Each row is a point. Two turns around zero, p and q, are shown by what they do to some points. Where does a point land after both, in the order given? Backwards means that the second turn is done in reverse. Each puzzle has new turns, and all numbers are rounded.

Turn p:
[  1 -31 -18] => [  3 -30 -19]
[-24  44  37] => [11 39 47]
[  5  29 -44] => [-52  -6   7]
[-26  22 -20] => [-21 -11  32]
[ 44 -65  45] => [ 60   7 -68]
Turn q:
[ 23 -43  60] => [-61 -16  45]
[  4   1 -12] => [  1   2 -12]
[-48 -18  16] => [10 35 40]
[  9 -16 -46] => [ -7  25 -42]
[ 13  76 -18] => [ 56 -47 -31]
Where do these land?
p, then q: [-32 -17   7] => [-35 -10   7]
p, then q: [ 53  19 -49] => [51 54 -3]
q, then p: [43 29 20] => [ 26 -43 -24]
p, then q: [-24  15 -12] => [-7  1 30]
p, then q backwards: [ -7   1 -38] => [32 -7 21]
q, then p: [-33 -47  74] => [67 46 46]

Turn p:
[-14  24  15 -20] => [-23  26 -11   7]
[-48 -11  -3  -5] => [-17 -18 -38  21]
[ 51   6 -33 -24] => [-14  -5  45 -45]
[-40   5  15 -20] => [-28   7 -28  26]
[ 73 -42  15 -25] => [  5 -13  88   9]
[-22  19 -10  95] => [ 79   3 -58 -19]
Turn q:
[ -6  28  47 -59] => [-65 -15  24  39]
[-26  13 -52  11] => [ 21   5  30 -48]
[  9  11 -17 -11] => [10 -7 21  3]
[ 23  56  40 -29] => [-34  19  36  57]
[-11 -45  15  51] => [ 14  17 -64 -21]
[ 11 -62 -32  37] => [ 54 -18 -48 -29]
Where do these land?
q, then p: [ 42  42 -36  -5] => [40 41 33 21]
p, then q: [ -7  18  19 -14] => [ -6  22  16 -11]
q, then p backwards: [ 11 -55   2 -18] => [-38 -29 -29  19]
q, then p backwards: [  7  13  21 -15] => [ -7 -10  17 -21]
p, then q backwards: [-86  25  14 -25] => [ -6 -32  87  14]
p, then q: [ 33 -43 -21  77] => [ 43 -42 -33  68]

Turn p:
[ 39  26  62  45 -30  58   3 -47] => [-112  -11  -20   27    5  -14   18   17]
[ 23 -34 -16 -22   5 -44  10 -25] => [ 32 -31  19  16  27  42   7   3]
[  4  34 -24 -19 -30 -21 -35  63] => [ 28  41  43 -43 -33 -14  31  16]
[-78 -55  19 -19  -1 -17   9 -59] => [ 34 -13 -83  32  14  42  13 -47]
[ -5   9 -19  34 -52  28  12  71] => [  4  34 -15 -44 -12 -49  11  66]
[ -4 -23  20 -28  31   0  31 -10] => [ 17 -10  -4  32  37 -10 -11 -27]
[-43 -23 -31  12  34 -70   8   0] => [ 62 -36 -15 -44   6  31 -20 -30]
[ 73  30  -4  23   8  86 -70  46] => [-79  79  61  -3 -26 -16 -44  47]
[-14   4  26 -17  34 -34  15 -18] => [ 11 -27   3   3  20   2   3 -53]
[  5  34 -32  -8   2  14  19 -21] => [  2 -28  11  22 -37 -17  -9   9]
Turn q:
[-72 -24  56  65  41  -3  51 -17] => [ 71  37   1  28  93  16 -38 -15]
[ 36  39 -25 -51 -38  33  16 -14] => [ -8 -72   9  13 -54   0  18  15]
[ 27  48 -36   9   9  -8 -26  17] => [-39   5  25  12 -18  -7  51 -14]
[-23  31 -26 -50  37 -25 -34  29] => [ -3  52  36  10 -66   0  10  -6]
[ 45   9  -8 -21 -12  31 -11  29] => [ -9 -22 -24  -7 -34 -24  40  14]
[-16 -22   5   4  -7  25 -25 -31] => [  1  -7  17 -21  19 -20 -24  31]
[-59 -22  55  76 -18 -12   9 -49] => [ 34   0  24 -28 102  13 -46 -21]
[ 32  23  18 -41 -13   8 -31  36] => [  4  -8 -10 -27 -55 -31  30 -15]
[-56 -32   8  45 -49   3  22   6] => [ 33  -3  -3 -40  56  55  -8  17]
[ 61 -58   5 -10   9 -68  59 -36] => [-49 -15 -78  36   4  20 -69 -38]
[ 26   9 -51 -28  39  17 -29  30] => [-33  29   2  24 -48 -22  36  33]
Where do these land?
q, then p: [-40 -57  18   8  33 -57 -30 -41] => [-28  35  34 -13 -64  22  -1 -65]
p, then q: [-10 -28 -12 -38 -12  40 -55   6] => [  5 -35  38   5  15  -8  63 -17]
p, then q backwards: [ 22  41 -84  18 -19  57  40  29] => [ -2 -26 -15 -80  24  73 -34 -34]
p, then q: [ 65  13 -38  31 -44  38  15  38] => [ 46  52 -29 -39 -30  27  41 -37]
q, then p backwards: [ 32  36 -33 -18 -55  28   5 -20] => [ 30  42 -15  25 -22 -34  23 -48]
q, then p backwards: [-43  19  42  19   5 -53   9  21] => [-28 -21  18 -37  41 -33 -40  18]
q, then p: [  0 -23  23 -45  45 -45 -17  -5] => [-21  -2  12 -20 -61  33  40  -5]
q, then p backwards: [  3  53  43  48  31   0  15 -10] => [  0  -2  47 -62  26 -20  33   6]
p, then q: [-29 -53  41 -22  15  -8  19 -17] => [-38   9  15  59  26 -20   0  22]
